Each row of a before or after table is a point. The points were changed in one or more steps. Then noise was added and the rows were shuffled. The steps act on how far a point lies along the listed directions, d1 being the first. Write out the steps. A step turns or swaps two directions, mirrors them in a line or flattens them onto one, adds a multiple of one to another, or multiplies one. Angles are multiples of 10 degrees, from the lower direction toward the higher: turns from -170 to 170, lines from 10 to 170 but not 90. Use the fewest steps. Two steps may share a direction if one is a turn and the other turns, adds or multiplies; they go together, in the order done. Otherwise the lowest direction goes first.

Directions:
(1):  .36 -.15
(2): .15 .36
Before:
0:  .26 -.34
1: -.38 -.31
2:  .14 -.34
3:  .14 -.02
4:  .16 -.05
5:  .21 -.09
6:  .19  .05
7: -.33  .19
8: -.30  .18
9: -.47 -.15
10:  .58 -.38
11:  .42  .05
12: -.29  .11
After:
0: -.01  .11
1: -.13 -.36
2:  .26  .64
3: -.10  .20
4:  .27  .35
5: -.12 -.34
6:  .02  .17
7:  .32  .19
8:  .06  .22
9: -.07 -.31
10:  .23 -.45
11: -.13  .42
12:  .39 -.33
Steps: turn d1 and d2 by 100 degrees

Directions:
(1): -.09 -.52  .02 -.14
(2):  .43 -.16  .03  .30
(3): -.01 -.03 -.54  .06
Before (10 x 4):
0:  .46 -.04  .07  .40
1:  .30  .05 -.06  .21
2:  .23  .01  .06  .00
3: -.05  .32  .12 -.19
4:  .17 -.10 -.20  .16
5:  .69 -.41  .68  .22
6: -.23  .30  .04  .05
7: -.31 -.28 -.31 -.33
8:  .22 -.21 -.25  .32
9:  .17  .09 -.41  .14
After, 10 rows:
0:  .02  .19  .05 -.11
1:  .42 -.33 -.27  .18
2: -.08 -.23  .15 -.29
3:  .17  .89  .58  .04
4: -.23  .59 -.01 -.01
5: -.07  .35 -.30  .19
6: -.03  .22 -.22  .08
7: -.15  .12 -.44 -.07
8: -.13  .31 -.08 -.08
9: -.29 -.26  .06 -.07
Steps: turn d1 and d2 by 110 degrees

Directions:
(1): -.34  .31 -.25  .18  .25 -.29 -.38  .10
(2):  .21 -.38 -.17 -.36  .15 -.31 -.12  .35
Before (13 x 8):
0: -.16  .08 -.57 -.04  .55 -.66 -.58  .56
1: -.21  .02  .04 -.11  .16  .25  .00 -.04
2: -.01  .33  .19  .22 -.13  .21  .05 -.26
3: -.16 -.31 -.10 -.36  .01 -.28 -.31  .37
4:  .03  .01 -.02 -.19  .17 -.04  .09  .14
5: -.12  .41 -.33  .40  .35 -.34 -.46  .18
6:  .24 -.52 -.10 -.53  .26 -.35 -.08  .35
7:  .19 -.22 -.05 -.01 -.09  .35  .27 -.20
8: -.03 -.12 -.10 -.14  .16 -.20 -.21  .19
9: -.32  .40  .12  .20 -.32  .19  .02 -.35
10:  .06 -.09 -.02 -.01 -.16  .16  .02 -.03
11: -.33  .20 -.27 -.08  .56 -.61 -.69  .28
12: -.24  .26 -.26  .11  .22 -.25 -.37  .01
After, 13 rows:
0:  .20 -.31  .07 -.23  .00 -.01  .05  .12
1: -.03  .06 -.03  .09 -.14  .16 -.03 -.08
2: -.23  .03 -.05 -.17  .22  .17 -.06  .02
3: -.15  .39 -.04  .20  .10 -.13 -.27 -.07
4:  .34 -.59 -.03 -.68  .31 -.45 -.20  .42
5:  .05 -.48  .20 -.42 -.25  .08  .10  .17
6:  .10  .01  .03 -.16  .07  .08  .21  .05
7: -.08  .11 -.10  .24 -.02  .29  .13 -.33
8: -.45  .39 -.17  .08 -.01 -.23 -.37 -.04
9:  .43 -.49  .31 -.40 -.14  .27  .44 -.08
10:  .62 -.73 -.19 -.60  .18 -.35  .03  .62
11:  .38 -.24 -.31 -.16  .33 -.45 -.31  .48
12:  .11 -.20 -.20 -.30  .17 -.32 -.23  .21
Steps: turn d1 and d2 by 70 degrees

Directions:
(1): -.38  .20  .14 -.59  .14 -.32 -.02  .00  .02  .30  .25
(2):  .03  .04  .20 -.30  .09  .39  .07 -.17 -.04 -.60  .37
(3): -.18  .17 -.15 -.14  .29  .65 -.14  .25 -.07  .24 -.27
(4): -.13  .07  .17  .03 -.62  .31  .27 -.20 -.26  .32  .11
(5): -.27 -.03 -.28  .24 -.07  .16  .05  .07  .62  .08  .44
Before (12 x 11):
0:  .09 -.10  .02  .29 -.13  .00  .07  .08  .05 -.18 -.08
1:  .36 -.08 -.16  .38 -.11 -.27  .14  .05 -.02 -.04 -.29
2: -.31  .08 -.09  .20 -.28 -.06 -.01  .08  .28  .42  .02
3:  .36  .12  .34 -.03 -.06  .17  .04 -.18 -.28 -.52  .15
4: -.11  .07  .32 -.06 -.42  .92  .03 -.19 -.46 -.21  .21
5:  .17 -.08 -.20  .29  .10 -.12 -.08  .14 -.14  .07 -.26
6:  .09 -.02 -.10  .29 -.35  .12  .06 -.04 -.10  .15 -.25
7:  .31 -.01  .10  .23 -.33 -.20  .03 -.09  .02 -.04  .03
8: -.27 -.06 -.23 -.16 -.08  .06  .14 -.09  .46  .00  .78
9: -.44  .12  .12 -.15 -.64  .09  .27 -.26  .02  .48  .42
10: -.07  .08  .18 -.32 -.01  .64  .01 -.10 -.38 -.32  .17
11: -.42 -.06  .18  .00 -.21 -.55  .14  .00  .31  .23  .50
After (12 x 11):
0:  .28 -.03  .03 -.34  .34  .49 -.05 -.05 -.40 -.50 -.02
1: -.43  .02  .18 -.19 -.25  .25  .01 -.18  .32 -.32  .93
2:  .04 -.05 -.15  .16 -.04 -.48  .02  .04 -.08  .14 -.03
3:  .28 -.07 -.16  .32 -.09 -.50  .14  .02  .09 -.04 -.13
4:  .03  .05  .01 -.11  .44 -.13 -.26  .16  .14 -.30 -.19
5:  .00 -.08 -.15  .06  .03 -.37 -.06 -.02  .32 -.18  .15
6:  .08  .14  .16  .26 -.51  .25  .22 -.18  .05  .00  .43
7:  .33 -.05 -.04  .33 -.14 -.06 -.06  .03  .22 -.20  .07
8: -.38  .07  .11 -.27 -.33  .34  .13 -.16  .02  .04  .61
9:  .09 -.10  .02  .23  .46  .51 -.18  .32 -.10 -.37 -.36
10:  .08 -.10  .08  .16 -.14 -.23  .06  .01  .00 -.22  .01
11: -.09  .03 -.23 -.12  .55  .56 -.19  .13  .40 -.51  .21
Steps: swap d1 and d3; turn d4 and d5 by 130 degrees; turn d2 and d4 by 50 degrees
